Every row gives one point. To make a cloud, some directions were put in groups of two or more. Within a group, all points are equally far from the middle, so they leave a hole (a ring in 2 directions, a hollow ball in 3). The other directions are filled evenly. Then the cloud was stretched, turned, moved and blurred a little. How many holes are there, and how many directions does each take, smallest first?

Cloud (13 x 2)
0.016; 0.007
0.001; 0.002
-0.047; 0.023
-0.015; 0.041
0.003; -0.016
-0.008; 0.035
-0.043; 0.017
0.050; -0.006
0.033; -0.011
0.036; -0.022
0.025; 0.018
-0.016; -0.016
0.034; 0.036
Holes: 0

Cloud (21 x 3)
0.018; -0.010; -0.038
0.036; -0.016; 0.024
-0.040; 0.005; -0.028
-0.005; -0.041; 0.014
-0.042; -0.017; 0.000
-0.021; -0.033; 0.040
-0.008; 0.010; 0.025
0.051; 0.015; 0.032
-0.020; 0.023; 0.051
0.009; 0.013; 0.008
-0.036; 0.030; -0.017
-0.020; -0.017; 0.050
0.010; -0.007; -0.006
-0.012; -0.011; -0.042
0.004; -0.052; 0.012
0.005; 0.011; 0.041
0.011; -0.020; -0.052
0.024; 0.023; 0.028
0.028; 0.010; -0.022
-0.001; -0.034; -0.003
-0.016; -0.013; 0.031
Holes: 0

Cloud (54 x 6)
0.009; 0.057; -0.012; -0.011; 0.007; -0.027
0.005; -0.007; 0.013; -0.005; -0.043; -0.004
-0.010; 0.053; -0.007; 0.009; -0.030; -0.028
0.021; 0.032; -0.014; 0.001; 0.004; 0.036
0.036; 0.017; 0.033; 0.021; 0.010; -0.028
0.021; -0.010; 0.019; 0.024; -0.014; -0.003
-0.009; -0.003; 0.011; -0.044; 0.043; -0.009
0.028; -0.015; -0.032; 0.014; -0.016; -0.037
-0.014; 0.050; 0.014; -0.039; 0.020; -0.004
-0.002; 0.002; -0.009; 0.009; 0.001; -0.054
-0.003; 0.036; 0.010; 0.029; 0.052; -0.044
-0.039; 0.026; -0.004; -0.003; 0.038; 0.023
0.006; 0.015; 0.003; 0.023; -0.028; -0.038
-0.037; 0.026; -0.016; -0.043; 0.026; -0.029
0.025; 0.010; -0.037; -0.032; 0.023; -0.014
-0.040; -0.007; -0.017; -0.054; 0.007; -0.018
0.026; 0.047; 0.018; 0.016; 0.020; -0.004
-0.061; 0.008; -0.019; -0.001; 0.010; -0.030
-0.006; 0.016; -0.012; -0.039; 0.038; -0.020
0.014; 0.024; -0.016; 0.004; 0.027; 0.034
-0.023; 0.000; -0.011; 0.042; 0.048; -0.043
0.013; 0.041; 0.017; -0.005; 0.049; -0.019
0.037; 0.026; 0.015; -0.024; 0.021; -0.016
-0.005; 0.012; 0.002; 0.055; 0.011; -0.027
0.027; -0.012; 0.038; -0.004; 0.026; -0.005
0.020; 0.013; 0.015; -0.031; -0.006; 0.022
-0.035; 0.041; -0.011; 0.014; 0.030; -0.027
-0.029; 0.026; 0.032; -0.024; -0.002; -0.056
-0.022; 0.042; -0.028; -0.030; 0.007; -0.031
-0.050; -0.013; 0.029; -0.009; -0.019; -0.035
-0.008; 0.026; 0.053; -0.012; 0.008; -0.019
-0.025; 0.023; -0.046; -0.005; -0.005; 0.006
-0.041; -0.008; -0.001; 0.003; 0.018; -0.050
-0.024; 0.020; -0.008; -0.032; 0.052; -0.006
-0.002; 0.038; -0.024; 0.022; -0.013; 0.019
-0.021; 0.025; -0.045; -0.054; -0.014; -0.019
-0.011; -0.006; 0.035; -0.040; -0.006; 0.006
-0.008; 0.008; -0.009; 0.044; 0.006; -0.037
-0.015; 0.011; -0.033; 0.004; 0.045; -0.026
-0.009; 0.031; -0.002; 0.034; -0.009; 0.009
-0.046; 0.007; 0.026; 0.018; -0.012; 0.003
0.040; 0.026; 0.015; 0.014; 0.016; 0.024
0.024; 0.059; 0.001; -0.008; -0.015; -0.024
-0.004; 0.029; 0.034; -0.053; -0.007; -0.006
-0.013; 0.038; 0.011; 0.040; 0.019; -0.028
-0.033; -0.001; -0.036; -0.050; -0.015; -0.015
-0.028; 0.024; -0.024; -0.035; 0.001; 0.028
-0.033; 0.011; -0.034; 0.003; -0.028; -0.023
-0.059; 0.022; -0.023; -0.015; 0.027; -0.010
0.031; 0.010; -0.002; -0.018; -0.003; 0.034
-0.018; 0.015; -0.018; -0.020; 0.016; 0.031
-0.061; -0.014; 0.006; -0.003; -0.018; -0.006
-0.050; 0.034; -0.005; 0.022; 0.031; -0.012
0.020; 0.001; -0.011; -0.037; 0.031; -0.001
Holes: 1 (4)
